Each row of a before or after table is a point. One or more steps were done to the points. Then noise was added and the rows were shuffled. The steps act on how far a point lies along the listed directions, d1 being the first. Write out the steps. A step turns or swaps two directions, mirrors them in a line or flattens them onto one, adds a multiple of one to another, or multiplies one. Angles are multiples of 10 degrees, from the lower direction toward the higher: turns from -170 to 170, lines from 10 to 170 but not 90. Use the fewest steps. Two steps may share a direction if one is a turn and the other turns, adds or multiplies; they go together, in the order done. Otherwise the lowest direction goes first.
In the rows, zero is written as 128.

Directions:
(1): [ 72 100]
(2): [100 184]
Before (8 x 2):
[[ 99 198]
 [170 136]
 [105 149]
 [ 87 188]
 [104 142]
 [ 96  49]
 [175 178]
 [123  93]]
After (8 x 2):
[[ 42 109]
 [100 109]
 [164  98]
 [197 120]
 [129 164]
 [127 154]
 [143 190]
 [162 195]]
Steps: turn d1 and d2 by 50 degrees

Directions:
(1): [189 190 122 140]
(2): [ 78 177  79 106]
(3): [156 117 126  45]
(4): [100 166 201 112]
Before (12 x 4):
[[139 160  91  77]
 [154 144  86 113]
 [233 158 138 140]
 [ 88 103 153 116]
 [111 170 103  81]
 [110 139  85 129]
 [221  96 127  27]
 [142  41 135 109]
 [133 119 142 157]
 [189 120 168  94]
 [124  97 146 179]
 [138  75 129 100]]
After (12 x 4):
[[148 180  88  98]
 [158  58 127  85]
 [104 101 154  95]
 [114 181 104  93]
 [148 156  80 131]
 [117  83 147 157]
 [105 141  84 127]
 [150  97 124  90]
 [126 109 142 153]
 [200 132 168 118]
 [213 164 137 186]
 [247 145 120  64]]
Steps: turn d1 and d3 by -30 degrees; add -0.3 times d4 to d2

Directions:
(1): [123  88 180 163 125 119  35  93]
(2): [ 76 152  71  85 163 172  66 132]
(3): [ 86  57  70 176 148 124 161  88]
Before (14 x 8):
[[145 145  84 116 130 109 249 147]
 [105  94 134 149 132 127 134 112]
 [106 133  88 109 159 142  87 132]
 [135 165 110  96 130 143 137 134]
 [130 148 107 105 131 119 195 145]
 [105 136 118 101 135 138 102 123]
 [121 166 116  85 150 161 101 154]
 [125 115 143 112 134 109  74 128]
 [133 122 130 146 129 123 154  94]
 [157 126 148 145 117  99 153 131]
 [132 169  68  89 121 144 186 148]
 [114 169 128  99 141 150  63 131]
 [112 140 114  88 150 145 131 133]
 [110 102  96 127 142 127 156 134]]
After (14 x 8):
[[160 117 167 161 112 104 166  93]
 [ 64 184  45  44 189 207  52 158]
 [ 98 112  97 104 152 123  85 127]
 [206 150 188 136  90  74 225 149]
 [116 118 119 117 139 130 114 138]
 [ 81 158  84  58 172 174  84 136]
 [114 175  89  78 144 161 109 136]
 [154 154 152 109 115 107 175 147]
 [127 192  84  66 125 159 121 153]
 [116  94 154 153 124 120 132 113]
 [ 66 150  72  73 160 169  65 126]
 [ 46 183  33  58 186 200  30 133]
 [201 105 196 182  88  61 208 126]
 [ 48 161  26  61 197 190  17 137]]
Steps: flatten d1 and d3 onto the line at 40 degrees; multiply d2 by 3

Directions:
(1): [ 56  62 121 105 122  37 146 120  89 118 156]
(2): [ 57 126 166 105  63 145 127 114 205 175  92]
(3): [127 136  33  60  83 171 126 104  91 162 151]
(4): [165 117  92  66 175  89 139  88 218  95 119]
(5): [ 90  70 143 133 155 214 120 105 148  76 196]
(6): [102 157 118 168 188 134 206  68 128 194 145]
Before (12 x 11):
[[ 81 133 199 164 163  68 157  91 182 175 118]
 [187 146  49 140 135 149 148 134  72 147 136]
 [118 145  91 127 138  63 184 107  91 207  78]
 [ 53  54 148 111 123 119 143 117 143 100 162]
 [131 105 196 147  81 101  68 157 106 103 125]
 [166 152  29  92 168  51 194 113  41 124 133]
 [239 138 110  95 184  89 100 160 195  59  82]
 [178 150  76 100  86 196  82 122 126 129 146]
 [150 124  87 103 168 150 129 116 127 101 148]
 [140 176 210 183 141 152 135 146 175 155  82]
 [209 119 141 137 151 173  94 178 160  33 175]
 [182 108 134  92 185  90  93 129 185  26 152]]
After (12 x 11):
[[216 139  54  90 226  61 158 109 154  88 117]
 [181 145  65  97 101 186  88 111 139 127 147]
 [158 135  90 119 180 154 134 120  99 109 162]
 [129 157 128 163 128  88 161 146  79 209  67]
 [138  94 182 110  95  85  67 136 147  80 119]
 [ 88 137 169 128  83 118 135 136 136 160 112]
 [175 113 105 102 235  80 144  80 166  59 174]
 [ 64  77 183 127 128 138 141 125 174 105 139]
 [ 43 130 210 166 122  75 155 102 159 197 123]
 [212 151  46 156 150 147 140 158  48 129 151]
 [208  93  84  97 179 130 124 140 135  30 203]
 [219 196  56 162 209  80 188 136  17 111 126]]
Steps: flatten d1 and d3 onto the line at 130 degrees; multiply d2 by 1.6; turn d4 and d6 by 40 degrees
